Each row of a before or after table is a point. One or more steps were done to the points. Then noise was added and the rows were shuffled. The steps act on how far a point lies along the listed directions, d1 being the first. Write out the steps. A step turns or swaps two directions, mirrors them in a line or flattens them onto one, adds a multiple of one to another, or multiplies one. Angles are multiples of 10 degrees, from the lower direction toward the higher: turns from -170 to 170, lines from 10 to 170 but not 90. Use the fewest steps. Two steps may share a direction if one is a turn and the other turns, adds or multiplies; they go together, in the order done. Otherwise the lowest direction goes first.

Directions:
(1): [-49  40 -15]
(2): [-21 -43 -44]
(3): [ 37  28 -45]
Before (11 x 3):
[[ 52  35 -26]
 [ 10  -9  26]
 [ 26 -30  66]
 [  4 -22  34]
 [ 18  -5 -54]
 [ 18  66   7]
 [ 19  26 -12]
 [ 13 -29  -9]
 [ 38  68  16]
 [-11 -13  55]
 [-19  23   9]]
After (11 x 3):
[[-28 -49  19]
 [ 15  50 -64]
 [ 92  -7 -24]
 [ 40  19 -24]
 [ 71  25 -73]
 [-26 -59  52]
 [ 17   4  25]
 [ -7 -32   9]
 [-29  -3 -21]
 [-34 -91  20]
 [ 80   8  -8]]
Steps: turn d1 and d2 by -90 degrees; multiply d3 by 1.6

Directions:
(1): [-21   1 -42  70 -14  33]
(2): [ 13  34 -46  10   6 -69]
(3): [-15  16  17  21  84   4]
(4): [-41  24 -48 -53   9  30]
(5): [ 76   9 -26  -7  17  37]
Before (10 x 6):
[[ 39  -4 -27 -50   7 -10]
 [ 56   8  16  34  75  -2]
 [ 87 -44  83 -41  19  44]
 [-55  34 -68  -8   4  21]
 [ 51 -25   7  25  29  -5]
 [ 15   3  -5  22 -23  -8]
 [ 25  14   0 -59 -24  31]
 [  6  27 -90 -33  -2   5]
 [-13 -29  38  51 -26   5]
 [-54  53 -13 -37  44 -40]]
After (10 x 6):
[[-38 -14 -41  17 -35 -11]
 [-31  -2 -37 -32  36  17]
 [-17   0  37  96   7  -6]
 [-26  60 -97 -49  20 -61]
 [-54 -47  25  23 -64   8]
 [  9   3  -3 -15 -11  28]
 [-18 -39  77  24 -30  -7]
 [-67  23 -22 -12  62  23]
 [-17  20 -19  -1 -55 -41]
 [ 56  12   2 -43  29  13]]
Steps: turn d1 and d2 by -130 degrees; turn d4 and d5 by -130 degrees; turn d3 and d5 by -20 degrees

Directions:
(1): [  2  77  13  47 -14  33   5  37]
(2): [-35 -25  91  26  -7  -9  -8  -4]
(3): [-31  13   5 -15   9  25  87 -38]
Before (9 x 8):
[[ 17   6  -7  28  -5 -19 -61  24]
 [-14   4 -11 -16  10  25  33  -8]
 [ -3   3  10   7  -2   6 -20  15]
 [ 12  -5 -39 -37  -6   4  23 -19]
 [ 13  18 -17  -4 -17   8   6   8]
 [ 17 -21  -9  -4  14 -16 -14   6]
 [-11   6 -25 -23   3  10  39  -2]
 [  6  10 -31 -26  -2   3  15 -11]
 [ -9 -19 -26 -30  10  -2  30 -34]]
After (9 x 8):
[[  26   27  -98  -50    6   12   35  -15]
 [  28  -25  -27   -9   14  -24  -32   14]
 [  34   13 -120  -68    3   16   52  -27]
 [  -4   24  -74  -44   11   26   79  -15]
 [  -5  -11  -67  -53   18    7   66  -51]
 [  39    2  -10   40  -11  -34 -121   52]
 [  29   34  -59  -15  -15   14   10   12]
 [ -18   17  -34  -31   16   39   71  -21]
 [  -3   -1   31   17   -7    0  -39   24]]
Steps: multiply d1 by 1.3; multiply d2 by 3; multiply d3 by 2

Directions:
(1): [-57 -44   3 -27  48 -26  12 -55 -21]
(2): [  7  -4 -74  35  -4  13  72 -14 -13]
(3): [  7  40  25 -12  -7  72   5 -69  -6]
(4): [ 84 -13  -8 -53  41  -7   8  -1 -25]
(5): [ 37 -61  56  58 -10  -1  20 -21   5]
Before (12 x 9):
[[ 39 -26   7  10 -18  -8 -18  41  12]
 [ 50 -25 -38  26 -15   3  25  10 -16]
 [-26 -46 -13  35 -19 -57  20  52  21]
 [-29  -6   6   4   5  -4   9 -38  -2]
 [ 55  16  33 -45  26  53  -5   1   7]
 [ 50 -15 -19   4  20 -49  -2  46   3]
 [ -1  17 -25 -19  30 -14 -21  39 -19]
 [-31  27 -92  12  15 -34  21  47  -5]
 [  1   6  38  31 -53 -26 -30  56  42]
 [ 24  10  -8  19 -19  42  46 -12   6]
 [-33   0 -56  -3  14 -17  18 -11  -4]
 [ 16  14   7  -6  12  43  11 -20   7]]
After (12 x 9):
[[  13  -12  -56  -46   57 -110  -48  122   -5]
 [  -5  -28  -24  -41   37  -76  -34   45    0]
 [  30  -48   21    2  -11  -64  -54   83   17]
 [  11  -14    3   31  -36   17   -9   22   18]
 [  37  -18   33  -10    3  -18   -9   47   17]
 [   2   12   27   -2    9   32    2  -13   15]
 [   0   -6   -2  -11   20   -8   16  -34   -9]
 [ -35   50   43   16  -23   93   -7  -22   24]
 [ -20  -10   13   33  -13  -52  -39   49   25]
 [  48   18  -22   32  -41   25   46   -5   11]
 [ -38   19  -19   -2    8   -7  -29   22  -10]
 [  25  -61  -18    3   17  -79   21   64    7]]
Steps: add -1.5 times d2 to d3; turn d2 and d4 by 140 degrees

Directions:
(1): [ 57   0   4 -33  37  56 -20  30  35 -59 -20]
(2): [ -4 -30 -19  12  27 -24  77  21 -11 -58  51]
(3): [ 33 -14   3   5  60  25  -5 -41  16  57  67]
(4): [ -6 -20 -41  55 -48  85  -3   1 -20  -5  17]
(5): [ 23 -31  -6  14  30  16  63   5 -18  45 -79]
Before (9 x 11):
[[-89  10  -2  16 -70 -94 -10 -29 -83  37 -22]
 [-40  22  -3  19 -40  -9 -29  -1  19 -23   7]
 [ 12  22 -23   8 -15  63 -58  13  25   2  13]
 [ 19 -34 -30  32 -19 -25  56  51 -10 -79  -7]
 [-16 -47 -15  43   6  66  33  -8  16 -12  53]
 [  6   8  15 -11   5 -13 -30  18  27  14 -14]
 [ 47   1   9  -6  -7  14  -7  10   9  28 -44]
 [ -2 -18 -18  30 -80  85 -75 -12   8   6  42]
 [  6  36  19 -37  -4 -18 -27  23  18 -49  -8]]
After (9 x 11):
[[  21  -45    2    6   54   64   32    1   38  -26   35]
 [ -16    7    1   11  -32   -6  -32   19   10   13  -10]
 [  17  -49  -25   53   26  -50   79   -3  -19   20   45]
 [ -42   25   -6   21  -53  -20  -12   -9  -21    8   30]
 [   4   23  -21   14  -10   54  -61   -6   25   26   43]
 [ -24   23   13    0   10  -26  -35  -25   35    7   39]
 [  26    0   -3   15  -33   15   -6    2   -6   39  -27]
 [   1   25   55  -84   65 -120  -36  -24  -11   13  -15]
 [  42   -9   19  -20    8   56  -93  -33   46   26   81]]
Steps: turn d3 and d4 by -110 degrees; turn d1 and d4 by 110 degrees; add 0.3 times d2 to d5

Directions:
(1): [ 13  98  -9 -33 -16  38 -52  13  25 -19  -7  12]
(2): [  7  -4  16  17 -58  25   1 -55  47  23  74 -29]
(3): [-12  -5  33  12 -36 -10 -54  -2 -60  49  15  68]
(4): [-15 -44   3  11  20 103  -9  27 -14 -38  25  20]
(5): [ 43   6 -71  40  -1  -1  -4  67  -9  46  37 -15]
(6): [-66 -18 -22  51 -31 -32 -52  25  43 -39 -13  -4]
Before (12 x 12):
[[ 18 -52 -20  16  10  78  32  27 -49  25  39  27]
 [ 47  34 -41 -26  48  28  38  43 -15 -24  -4 -57]
 [-62 -26  33   8  14 -21 -12 -18  -2 -30 -45  46]
 [ 40  20 -37 -63  50  92  44  19  17 -46   3  -4]
 [ 11 -33  28 -10  -3  82   8 -32  -4 -24  31   8]
 [ -3  35  35 -20 -79  -6 -36 -26  84 -38  22 -38]
 [ 25  31  14 -46  43  42  79 -59  60   2   9 -77]
 [ -6 -33 -38  51 -28 -37  -3  11  32  16  -5 -19]
 [ 10 -43 -19 -24  76  86  56  16 -27 -47   7 -17]
 [-25 -64  -9  47 -15 -20  -7  -4  39  -3  40 -39]
 [ 52 -39   6   8  32 -45  36 -16 -46  19  10 -27]
 [-39 -75   3  26  -8  68  11 -17  -7 -15  42 -21]]
After (12 x 12):
[[ -34   81  -25    1  -43  -19 -103   20    0   -3   -1   36]
 [ -33   -6  -14   36   25  -22  -57   73  -78   61  -29   65]
 [ -10   -8    7   23   -1  -97  -24  -14  -12  -16  -28  -16]
 [  34   23  -47   28  -10    2   27   -2   48   35   44  -31]
 [  27   95  -19  -54    0   -7  -19    0  -18   23  -27   -5]
 [ -30   82   -5  -39  -19  -15  -28   -7   29  -41  -60   18]
 [ -59   -4   34   18  -41    0  -77    3  -42  -17    7   35]
 [ -43   20  -21    1  -38   31  -95   43  -11  -20    0   83]
 [  46   32   32  -49   14  -34   11  -33  -29   42    0    1]
 [  28   -9   38  -21  -10  -14   29  -59  -11   38  -12    7]
 [  30   61  -36  -17   10   12  -39   44   -8  -17  -36   16]
 [  73  -45   16  -29   29   52   34   58  -67   20   19   15]]
Steps: swap d1 and d4; turn d2 and d6 by -140 degrees; turn d3 and d5 by -170 degrees
